Each row of a before or after table is a point. The points were changed in one or more steps. Then noise was added and the rows were shuffled. The steps act on columns, c1 being the first. What was done? A step turns or swaps two columns, mirrors them in a line or flattens them onto one, adds a multiple of one to another, or multiplies or shifts one. Angles are multiples of 10 degrees, from the lower column toward the higher: turns from -170 to 170, lines from 10 to 170 but not 90. Use the fewest steps. Two steps may share a column if one is a turn and the other turns, adds or multiplies; they go together, in the order done. Otherwise the lowest column goes first.
In the rows, zero is written as 128.

Before (12 x 2)
[[128 142]
 [118 123]
 [108 121]
 [167 145]
 [170  78]
 [117 152]
 [143 112]
 [116 108]
 [145  87]
 [164 122]
 [163 147]
 [157  96]]
After (12 x 2)
[[161 130]
 [120 129]
 [156  82]
 [127 142]
 [170  58]
 [144  79]
 [168 126]
 [118 159]
 [143 105]
 [163 105]
 [113 115]
 [108 131]]
Steps: add -0.5 times c1 to c2

Before (10 x 3)
[[121 113 120]
 [108 127 111]
 [151 175 168]
 [151 143 103]
 [142 175 146]
 [149 154 118]
 [144 167 101]
 [ 98 142 152]
 [ 97 142 169]
 [100 139 160]]
After (10 x 3)
[[109 128 107]
 [152 152 118]
 [150 142  96]
 [151 175 179]
 [139 176 151]
 [146 169  93]
 [100 139 170]
 [123 112 117]
 [100 140 160]
 [100 143 180]]
Steps: multiply c3 by 1.3

Before (8 x 4)
[[133 125  85 128]
 [131 138 114 117]
 [146 149  92 133]
 [136 121 107 165]
 [170 125 146 153]
 [121 113  72 162]
 [164 116 108 127]
 [168  89 181 174]]
After (8 x 4)
[[147 167 142 133]
 [169 110 127 152]
 [168  68 100 173]
 [136 147 119 164]
 [164 148 114 127]
 [134 170 118 128]
 [131 143 135 116]
 [122 181 103 161]]
Steps: turn c2 and c3 by 80 degrees

Before (8 x 6)
[[155 148  96  60 104 115]
 [172 117 129 133 119 135]
 [106 131 103 114 144  99]
 [159 162  99 148 123 145]
 [129 175 156 138 137 124]
 [168 137 143 144 149 196]
 [120 186  95 110  83 134]
 [ 93 134 152 111 139 125]]
After (8 x 6)
[[123 147 100  93 159 146]
 [122 140 155  80 125 123]
 [141  58  96 107 162 113]
 [ 93 144 143 118 159 194]
 [171 109  97  72 136 136]
 [131 113 152 122  91 125]
 [122 113 101 126 102  99]
 [120 132 129 140 172 135]]
Steps: turn c1 and c5 by 110 degrees; turn c2 and c4 by -90 degrees

Before (8 x 8)
[[138 110 115 113 164 147 152 115]
 [122 164 103 173 118 119 106 107]
 [146 110  67 102 132 104 103 132]
 [151 103 146 164 169 141 119  99]
 [147 119 156  89 112 167 105 175]
 [178 159 149 182 125 160 122 161]
 [171 114 112 156 120  87 143 128]
 [126 129  90  96 137  88 105 161]]
After (8 x 8)
[[168 113 118 157 145 114 118 126]
 [178 162 158 179 121 189 124 163]
 [151 103 154 160 120 170 167  96]
 [128 132  85 105 106 120 136 163]
 [147 119 149  86 105 196 111 177]
 [139 108 113 117 151 177 160 114]
 [122 162 112 176 106 148 120 106]
 [147 111  64 113 104 135 132 129]]
Steps: turn c3 and c4 by -10 degrees; swap c5 and c7; shift c6 by 30

Before (10 x 9)
[[126 162 139 170 124  72  65 153 121]
 [134 137 133 158  96  85 136 119 150]
 [134 120 181 129 149 120 101 116 100]
 [142 102 108 121 155 121 140 120 158]
 [ 66 109 137 122 113 128  79 153 112]
 [130 103 166 179 139 156 143 177 101]
 [116 151 112 105 129 114 116 161 139]
 [126  86 121 104  96 170 119 157 142]
 [122  99 187 155 134 138 136 132 185]
 [125 167 146 172 150 108 107  93 165]]
After (10 x 9)
[[132 124  92 157 149  88 101 116 102]
 [133 153  93 185  98 142 133 119 151]
 [ 64 109 119 151 114 125  80 155 113]
 [127 172 114 202 149 117 109  91 165]
 [124 179  86 197 125 137  66 151 122]
 [124  99  98 186 133  76 135 130 187]
 [123  70 154 133  96 123 120 156 142]
 [144 106 124 150 154 152 142 120 156]
 [130  98 123 209 138  87 143 175 100]
 [117 155 129 136 128 144 114 163 139]]
Steps: turn c2 and c6 by 20 degrees; turn c3 and c6 by -120 degrees; shift c4 by 30

Before (8 x 11)
[[142 163 107 101 112 136 155 121 148 135 115]
 [119 133 111  99 123 135 146  87 143 115 147]
 [141 131 106 190 163 138 130 213 166 119 116]
 [141 122 173 142 103 171 126 160 126  90 143]
 [131 165 116 120 125  84 140 101 131 156 146]
 [144  93 152 135 110 170 125 153 130 145 145]
 [126 124  99 206 115 136 142 196 170 124 108]
 [124 101 170 128 122 168 168 144 137 106 104]]
After (8 x 11)
[[131 166 115 123 124  83 139 100 130 155 145]
 [121 134 113  98 125 134 146  87 137 115 148]
 [137 123 172 145 102 172 125 162 102  89 143]
 [145 165 107 101 110 139 157 117 130 136 121]
 [126 125 100 206 114 135 139 193 155 125 108]
 [144  89 152 133 112 169 124 156 116 146 146]
 [144 132 105 191 162 138 132 214 202 120 113]
 [125 102 171 130 121 167 166 146 129 107 105]]
Steps: add 1 times c5 to c9

Before (8 x 12)
[[ 98 148 106 124 102 121  90 125 164 166  83 158]
 [148 120 121 170 114 111  98 116 139 125 113 170]
 [136 201 111 165 109 153 140 115  70 123 134 155]
 [110 112 133 130 112 151 102 105 154 145  88 120]
 [147 123 137 105 121 160 110 135 119 152 116 164]
 [128 121 123 113  87 158 128 126 172 144 121 142]
 [150 111  74 119 117 102  85 142 161 133  89  72]
 [133 156  90 114 106 119 186 113  34 147 121 164]]
After (8 x 12)
[[154 186 171 164 109 128 175 116 124  70 130 155]
 [143 128 193 131 112 153  97 104 144 154 113 120]
 [112 165 166 124 102 154 106 125 165 164 110 158]
 [120 123 150 113 106 120 192 113 147  34 124 165]
 [110 134 133 119 117  98  82 142 133 161 112  72]
 [119 137 181 170 115 104  98 116 125 139 122 169]
 [156 122 183 113  87 138 124 125 144 172 126 142]
 [163 133 197 105 121 121 110 134 153 119 123 164]]
Steps: turn c1 and c6 by -70 degrees; turn c2 and c7 by 30 degrees; shift c3 by 60; swap c9 and c10; multiply c11 by 0.4

Before (11 x 14)
[[115 130 118  85 118 137 135 121 154 110 100 121 106 132]
 [106 141  96  75 153 104  81 154  99 110  79 158 146 108]
 [128  76 132 152  78 107  79 116 114  79  90 147 104  99]
 [145 134  97  97 153  90 141 104  86 144 140 134  85 110]
 [180 143 111  83  87 101 137 174 166 138 104 132 156 101]
 [166  93 118 136 123 131 102 155 164 114 118 132 112 142]
 [145  88 167  79  70 156  91 149 125 146 131 127  95 102]
 [165 153 117  96  72 167 150 171 100  67  99 144  84 121]
 [151  97 110  84 122 160 145 130 156 125 124 204 133 103]
 [111  78 127 150  99 112 133 126  90 135 100 135 141 142]
 [154 155 147 107 116 102 133 103  89 133 131 150 121 147]]
After (11 x 14)
[[123 128 127  86 119 177 156 121 146 109 129 142 105 131]
 [133 156 128 109 124 141 126 103  92 133 134  94 118 147]
 [166 141 131  82 135 142 152 175 172 137 131  93 137 100]
 [115  76 128 153 114 147 158 114  89  80  73 114  89  99]
 [111  77 130 150 128 154 156 126  92 134 127 137 131 145]
 [144  89 127  76 113 198 118 149 137 145  92 119  80 102]
 [146 154 129  95 107 206 160 171  70  67 145  91  71 120]
 [156  92 124 137 124 171 133 155 159 112 100 101 112 141]
 [137 135 126  96 118 131 119 103  95 143 145 114  98 110]
 [ 98  97 128  86 132 199 136 129 155 125 146  57 132 102]
 [ 90 142 127  76 138 144 167 153  90 109  73 121 152 109]]
Steps: mirror c1 and c12 in the line at 160 degrees; multiply c3 by 0; flatten c5 and c13 onto the line at 70 degrees; shift c6 by 40; turn c7 and c11 by 80 degrees; add 0.5 times c10 to c9

Before (13 x 18)
[[112 143 148 134  96 130 146 132 146 106 117  98 106 116 130 133 135 151]
 [114 114 134 113 103 135 108 140 123  94 114  99 153 124 109 112  94 124]
 [123 133 102 137 112 123 148  88 133 120 167 151 131 145 147 127 144 154]
 [112 121 151 122 130 116 116 148 106  76 126 102 147  98 114 163 113 123]
 [118 128 150 142 100 111 113 140 161 125 140 104 116 125 127 160  92 115]
 [103 148 116 114 119 132 160 101 143 148 142 131 158 162 158 153 137 176]
 [127 148 114 163 128 159 151 114 146 146 143 161 153 146 135 138 142 181]
 [159 161  97 120 112 175 140  94 104 137 151 137 147 159 154 153 145 179]
 [101 120 148 118 119 136 128 134 110 109 109 116 110 138  93 151 113 109]
 [116 155 103  98 134 168 104  94 139  91 117 151 156 111 146 146 121 119]
 [125 113 130 152 127 118 132 117 169 109 131  98 115 168 128 152 133 167]
 [138 157  88 137 127 166 189 110 139 126 159 122 153 160 140 145 140 149]
 [127 115 139 108 107  94 128 150 150  89 105 117 111 109  92 154  82 137]]
After (13 x 18)
[[112 123 152 123 130 118 127 189 107  78 126  99 146  98 118 166 127 124]
 [122 133 102 137 112 124 140   4 132 122 168 151 132 148 148 124 128 154]
 [138 159  89 136 125 165 143  75 139 124 157 123 155 160 140 147 127 149]
 [121 129 150 142 102 111 113 166 162 123 142 104 116 127 126 159 128 115]
 [130 117 140 105 108  93 145 195 151  87 103 117 109 108  92 157 129 139]
 [114 113 134 112 102 137 129 164 122  92 116  98 154 122 110 113 128 124]
 [104 119 149 117 120 138 141 147 108 110 109 114 108 141  94 151 127 108]
 [111 141 145 136  96 130 124 136 146 108 118  99 103 115 131 132 127 152]
 [103 147 115 113 118 136 132  47 146 147 142 132 158 161 160 154 128 174]
 [160 163  98 119 113 173  92  25 106 136 151 136 150 157 155 154 127 179]
 [126 148 116 162 126 157 120  83 147 148 143 162 155 143 135 136 131 181]
 [126 113 128 154 125 120 152  97 169 109 130  98 117 167 131 152 129 172]
 [117 156 102  98 132 168  64  25 137  90 121 149 154 112 145 146 125 118]]
Steps: add -1.5 times c2 to c7; multiply c8 by 3; multiply c17 by 0

Before (9 x 20)
[[126 151 153 112 162 144 102  80  92 166 117 127 134 152  93 116  93  79
  123  89]
 [108 138 128 136 111 130 128  88 107  85 158 113 145  78 155 168 108  71
  177 159]
 [117 101 102 166 136 121 138 158 121 123 142 165  77 125 117 143 139 139
  159 152]
 [106 136 105 130 188 152  98  86  97 100  95 161  93 138 179 176 162  87
  148 142]
 [137  89 165 113 157 108 176  90 137 148 139 175 138 129 128 145  99 118
  107 114]
 [130 109 147 117 157 154  96 166 159 121 142 110  66 120 172 176  98  89
  131 106]
 [117  92 140 130 183 130 167 139  98 138  92 151 145 154 101 163 118 113
  176 101]
 [134 123 146 114 135 100 125 152  98 147 153 160 115 136  95  92 158 118
  102 158]
 [157 174 166 148 118 130 129  99 155 111 122 102 118 132 171  92 162  83
  136 110]]
After (9 x 20)
[[113 158 139 132  64 128 146 130 117 137  94 107 149 154 161 162 117 112
  175 105]
 [161 103 152 112 124 137 170  99 115 169 119  88 129 151 159 116  91  80
  126 125]
 [164 164 165 117  73 117 119 112 134 145 140 121 135 130 135 142 103 118
  109  80]
 [147 122 129 136 141 129 115  87 122  82 159 157 145  78 103 167 108  69
  174 150]
 [171  91 165 149 134 129 118 129 136 112 124 102 120 133  78  93 160  84
  141 151]
 [115 126 143 114 129 107 133 147 116 145 151 163 115 136 159  93 156 118
   99 103]
 [ 97 153 104 163 115 124 127 139 127 124 144 160  80 123 144 141 138 139
  160  99]
 [100 151 146 116 132 146 171 158 141 118 143 102  65 118  88 176  95  88
  130 140]
 [147 127 107 127 113 145 195  86 115 102  94 148  94 139  77 177 161  88
  149 100]]
Steps: turn c1 and c8 by 50 degrees; turn c2 and c15 by -170 degrees; turn c5 and c7 by 130 degrees; multiply c6 by 0.7; multiply c9 by 0.4; turn c12 and c20 by -80 degrees

Before (12 x 24)
[[178  97 157 139 148  94 148 141  95 144  86 117 154 127 142 105 159 134
   61 115 112 145 118  83]
 [103 166 112 128 130 109  91 134 147 151 134 109 157  85 141 149 127  87
  100 147 121 145 146  89]
 [105 113 118 112 136  86 154 119 135 144 138 108 142 126  89  96  99 154
  120 157  94 143 174  98]
 [111 120 113 144 108 129 116  85 139 154 161 151 139 151 107 125 127 143
  102 143 169 132 118 138]
 [169 111 108 120  92 165 156  84 139  83 117  91 172  94 166 110 123 139
  118 155 139 147 113 155]
 [122 144 141 165 152 163 114  76 141 123 159 113 118 122  98  96 138 140
  124 133  97  80 114 106]
 [138 137 169 162 147 162 155  87  72 163 145  85 126 131 106 151 111 113
  104 160 154  83 119 155]
 [176 166 121 125 156 144 143 150 105 112  98 112 125  77 103 129 132  91
  118 154  99 137 122 128]
 [181 150 108 164 145 115 163 149 133 109 114 107 121 118 139 127 135 115
  120 108 164 101 124 141]
 [107 122 138 162 124  87 123 154 141 109  81 152 140 131 127 134 121 114
  125 164 163 120  95 139]
 [171 137 111 112  81  93 145  99 116 156 121 148 130 123 161 104 129 157
  109 145 176 122 124 110]
 [110 179 184  96  90 124 124 104 138 108  99 129 151 106 108 131 161 141
   73 163 125 127 123 152]]
After (12 x 24)
[[134 116 115 108 137  87 156 115 135  83 142 109 147 128  91  97 104 151
  115 155  97 143 175  97]
 [ 69  95 159 139 147  96 148 141  93 108  86 113 154 126 141 105 165 132
   55 116 113 142 118  81]
 [123 117 115 145 110 131 111  81 139  59 162 153 142 147 107 118 128 141
  100 144 172 131 114 139]
 [166 123 141 162 123  85 121 150 141 168  79 151 141 131 130 132 123 114
  121 163 166 128  93 141]
 [133 144 137 165 158 165 113  74 141 140 166 111 113 121  98  95 139 139
  125 131  95  80 115 109]
 [ 66 137 114 112  82  95 146  98 115  73 120 147 131 120 157 104 127 155
  108 145 173 118 123 109]
 [132 110 109 122  88 162 160  82 135 250 118  87 172  96 165 109 125 144
  117 150 140 149 115 154]
 [ 91 140 167 168 146 167 153  88  72  49 142  84 126 132 107 151 110 113
  107 157 158  81 117 155]
 [159 176 185  98  91 124 127 107 138 170 102 128 153 105 109 130 161 139
   73 163 130 128 125 154]
 [ 89 152 113 167 146 112 164 150 130 187 118 111 125 114 142 128 136 118
  115 109 167 105 125 143]
 [133 164 115 128 134 110  89 129 149  63 130 110 160  88 142 149 128  89
  101 144 118 146 143  91]
 [ 95 165 119 125 159 140 140 149 108 179  98 113 123  75 104 128 130  87
  120 156  96 138 126 129]]
Steps: multiply c10 by 2.5; turn c1 and c10 by 160 degrees

Before (9 x 32)
[[122 134 154 156 146  79 181 141 120 103 137 101 122 184 114 143 131  75
  126 108 176 137 108  74 146 133 104 149 148 141  82 131]
 [181 114 155 107  97 107 138 121 143 157 119 119  63 137 159 151 153 127
  126 124  82 135 119 152 123 138 131 109 103 147 148 134]
 [ 99 118  79 169 109 168 194  91 177 139 143 107 131 115  99 132  90  66
  129 127  85 116  93 100  91  78  87 135 169 103 117 129]
 [164 129 106 149 153 141 151  93 139 122 151 108 110 163 130 102 125 118
   96 100 123 126  98 135 150 133 149 100 123 139  70 149]
 [111  98 145 107 115 127 144  68 113 147 110 101 148 148 117 129 140 121
   91 156 128 105 124 153 145 132  97  91 170 134 144 114]
 [132 155  98 111 160 152 151  99 118 130 117 140  91 129 154  92 149 108
  142 137 113 163 132  88  90 148 148 157  88 155 127 166]
 [ 90 173 165 128 112  78 144  98 152  95 125 150 135 106 113 103 117  67
  150 178 101 126 169 149 140 103  94 143 128  92 139 149]
 [164 154  90 120 118 161 119 137 143 103  65 101 141 108 130  95 123  89
  122 162 163 169 143  91 100 151 133 106  92  84 141 168]
 [ 98 173 147 161 131 127 166 132 132 129  73 150  57 139 121 107 101 100
  147 170 137 121 172  74 119 150  91 129 109 132  79 154]]
After (9 x 32)
[[181 115 155 149  96 139 139 108 145 157 119 120  65 136 159 151 154 128
  127 124  82 125 119 151 122 139 128 111 103 147 148 133]
 [ 98 172 148  95 132 126 166 127 132 129  74 151  57 138 122 107 100 100
  148 180 137 129 172  74 120 149 107 130 107 131  79 154]
 [164 130 106 108 155 160 152 146 140 122 152 110 111 164 130 102 124 118
   95  95 122 125  99 136 150 132 138 100 122 138  72 150]
 [121 135 153 102 146 124 181  78 120 102 137 101 122 183 113 143 131  75
  125 118 176 115 108  74 146 134  99 150 147 141  84 131]
 [111  97 144 145 114 187 145 138 113 147 109 102 148 148 118 129 141 122
   92 164 127 153 123 153 145 132 108  90 168 134 144 115]
 [132 155  98 148 159 154 152 156 119 130 115 140  90 128 155  93 149 108
  143 129 113  97 133  87  91 146 151 156  89 155 127 165]
 [100 120  80  84 108 158 193 175 179 137 143 105 132 115  98 131  90  67
  129 143  85 134  93 100  91  78  89 135 168 103 117 129]
 [ 89 173 164 127 114 167 144  84 152  96 127 149 135 105 114 102 116  68
  151 186 102 132 168 149 139 103 112 144 128  92 139 150]
 [164 153  91 142 117 113 118 158 143 103  64 100 140 109 131  95 123  88
  123 158 162  89 143  90 101 151 144 105  91  84 142 170]]
Steps: turn c4 and c22 by -170 degrees; turn c6 and c8 by 100 degrees; turn c20 and c27 by 20 degrees

Before (10 x 48)
[[117 173 133 121 137 132 140 137 142 151 128 149 127 134 117 183 122 144
  172 120 125 110 115 115 103 150 170 141 120 118 125 136 138 149 116 105
  101 111 142 160 137 104 128 132 161 154 102 132]
 [166 136 143  41  93 129 124 112 153 133 137 130 132 167 154 132 175 139
  152 121 126 114 123 133 122 113 109 137 103 143 161 136 142 115  97 118
  141 120  77 110 182 129 152 125 126 130 126 106]
 [146 159 118 147 137 127 143 131  97 120 131 148  94 174 114 125 191 159
  170 100 131 143 147 129 105 142 188 173 110 154 191 150 201 123 124 141
  137 129 142 106 153 108 144 160 114 109 130  78]
 [141 172 127 151 100 176 115 125 135 153 233 137 142 165 121 134 128 160
  156 116 131 111 111 112 117 211 133 173 110 112 124 143 178 137 100 207
  149  93 140 126 175 148 124 144 136 105 133 138]
 [106  32 139 123 134 120 130 139  91 122 123 105 105 116 136 120 116  91
  135 131 130 107 123  46 145 167 110 135 135 129 172 152 125 132 168 121
  147  89 119 111 147 108 128 139 162 149 132 142]
 [105 115 132 136 129 132 136 148 147 152 118 153 114 156 134 143 129  96
  144 168 117 122 127 102 124 119 108 143 148 114 126 154 118 110 119 106
  116 133 124 158  64 104 124 161 149 101 134 153]
 [112 154 133 116 129 121 143 134 100  89 122 139 105  77 116 146 159 135
  131 145 129 120 182 120 132 132 110 144 146 139 132 147 161 120 167 125
  149  91 132 136 128 117 151 114 165 136 118 149]
 [135 167 136 145 133 137 125 114  90 163 148 124 146 159 195 168 159 161
  143 117 107 159 122 125 161 111 120 175 147 152 123  25 124 116 165 105
  135 122 119 119 102 161 165 155 161 148 131 107]
 [140 140 117 141 137 159 143 160 147 157 128 107 144  12 119 122 112 153
  151 141 130 108 107 136 164 117 160 163 141 183 137 119 120 127 104 121
  150 140 139 131 133 188 146 111 111 137  80 146]
 [112 170 140 139 137 128 114 108  96 154 119 158 143 155 116 116 132 119
  149 170 121 219 155 137 122 169 115 139 142 121 127 139 119 149 104 114
  109 144 139 176 111 213 125 128 152 103 110 149]]
After (10 x 48)
[[120 142 114 141 137 159 143 157 140 159 128 101 120  13 117 124 114 138
  151 142 133 109 109 136 163 119 160 164 141 183 136 122 118 127 102 123
  151 143 139 132 134 189 146 109 152 136  78 145]
 [162 168 135 146 133 136 126 115 115 165 148 122 164 159 195 168 160   7
  142 117 106 161 121 125 161 107 119 175 148 152 122  28 123 114 167 102
  134 122 118 120 104 159 167 152 127 145 130 108]
 [109 174 132 119 139 131 141 135 128 151 125 155 159 135 118 184 122 155
  171 119 128 113 116 115 102 150 170 143 118 117 127 133 139 150 118 105
  101 109 142 161 138 102 128 131 108 154 100 131]
 [ 98 116 133 137 132 134 136 146 124 149 119 160 141 158 134 144 130 133
  143 170 115 123 128 101 127 119 110 142 145 115 126 153 120 108 117 108
  118 135 124 159  63 103 126 162 104 104 133 155]
 [134 174 125 151 100 176 112 126 136 153 234 138 141 166 123 132 127 183
  156 116 131 109 114 115 116 214 135 172 111 113 125 143 176 136  98 206
  150  93 139 125 172 149 124 144 137 103 133 139]
 [139 168 143 143 135 129 114 110 107 154 122 166 158 156 115 116 131 136
  152 171 123 220 154 135 123 169 114 140 142 121 128 137 121 151 107 113
  110 144 140 174 110 214 123 127 130 104 110 149]
 [134 134 142  41  93 130 125 113 159 132 139 126 129 167 155 134 174 149
  152 119 126 112 122 130 121 113 110 139 103 143 166 135 144 116  98 116
  138 119  76 108 180 130 155 124 135 126 128 108]
 [141  37 135 122 136 121 127 138 100 121 124 100 142 118 135 120 115 128
  131 130 130 105 124  44 145 167 112 134 139 132 174 154 125 131 168 122
  146  89 117 112 147 111 130 140  89 149 131 141]
 [138 156 132 117 129 120 143 132 104  87 122 142 149  77 120 144 159 164
  130 146 131 121 183 120 134 130 108 143 146 140 134 149 161 119 168 127
  149  92 132 138 128 116 151 114  88 135 120 152]
 [164 159 122 146 137 126 145 130 127 117 131 154  96 172 114 125 193 192
  170  98 132 144 149 129 107 143 188 172 112 154 191 150 202 122 121 137
  136 129 141 105 155 109 144 160 106 111 131  79]]
Steps: turn c1 and c9 by 50 degrees; multiply c9 by 0.7; multiply c12 by 1.3; mirror c13 and c45 in the line at 30 degrees; add 1.5 times c32 to c18
